Each point is reached from the start by the listed moves, each made once or not at all, plus a little noise. Is the number of moves made odd or even? Then give how often each move was made.
In the rows, zero is written as 128.

Moves:
(1): [151 126 148 149  80  93]
(2): [148 135 140 152 112 199]
(3): [103 167 178  85 112 132]
Start: [124 135 142 123 142  97]
Points:
[144 180 223 124  62 135] -> odd (1, 1, 1)
[124 134 141 125 142  95] -> even (0, 0, 0)

Moves:
(1): [142 150 157 173 168 136 103  87 122]
(2): [ 64 151 124 129 105  89 128 129 130]
(3): [115 103 159 188  95 129 167 143 108]
(4): [119 112  87 128  93 152 138 102 143]
(5): [120 112 126 111 139 143 139 114 110]
(6): [124 149 133 124 134 174 130 143 126]
(7): [174 172  78  87 138 115 139 129  88]
(8): [ 97 121  80 146 173 147 159 161 165]
Start: [145 113 129 120 143 134 135 100 138]
Points:
[162 141  71 136  92 188 193 102  92] -> even (0, 0, 1, 1, 0, 1, 1, 0)
[121 107  87 137 186 151 163 133 174] -> odd (0, 0, 0, 0, 0, 0, 0, 1)
[133 182  99 110 178 102 130  50  77] -> even (1, 1, 0, 0, 1, 0, 1, 0)
[101 200  53 126 232 167 162  94 112] -> even (1, 1, 0, 0, 1, 1, 1, 1)

Moves:
(1): [113 140 124 153 125 111  98 140 118 102 142 157  98 109]
(2): [115 145  93 128 132 142 146 120  97 150 144 138 104 122]
(3): [109 100 137 134 117 161 146 153 124 136 135 131 172 107]
(4): [142 146 115 122 121 146 117 113 137 139 134 138 117 100]
(5): [118 146 131 129 155 148 118 142 120 123 115 135 144 126]
(6): [153  95 109 111 106 164 140 129 146 112 121 141 124 109]
(7): [115 106 105 138 123  88 131 134 127 142 130 126 128 116]
(8): [122 152 128 116 111 133 128 127 132 115 111 108 118 136]
(9): [107 152 121 131 115 120 147 112 162 102 134 137 138 126]
(10): [134 141 152 133 149 106 150 114 113 136  89 162 143  99]
(11): [ 98 116 137  83 132 111 132 118 135 135 141 163 131 121]
(12): [129 135 124 156 127 121 121 128 128 139 106 136 137 140]
(13): [137 140 117 121 117 122 135 133 128 118 130 145 140 120]
(14): [115 128 125 145 121 113 171 154 152 157 130 131 138 139]
Start: [144 122 117 124 135 143 101 134 114 130 143 120 122 134]
Points:
[137 213  89 155 123 157  47 150 112  97 114 172 108  95] -> even (1, 0, 0, 1, 1, 0, 0, 1, 0, 0, 0, 1, 1, 0)
[135 140  83 138 144 226 120 151  72 132 128 226 126   7] -> odd (1, 1, 1, 1, 1, 1, 0, 0, 0, 1, 0, 0, 0, 0)
[123  92  53  96 108 153 168 125  96 185 121 247 164  14] -> odd (0, 1, 1, 1, 0, 1, 1, 0, 0, 1, 1, 1, 1, 0)
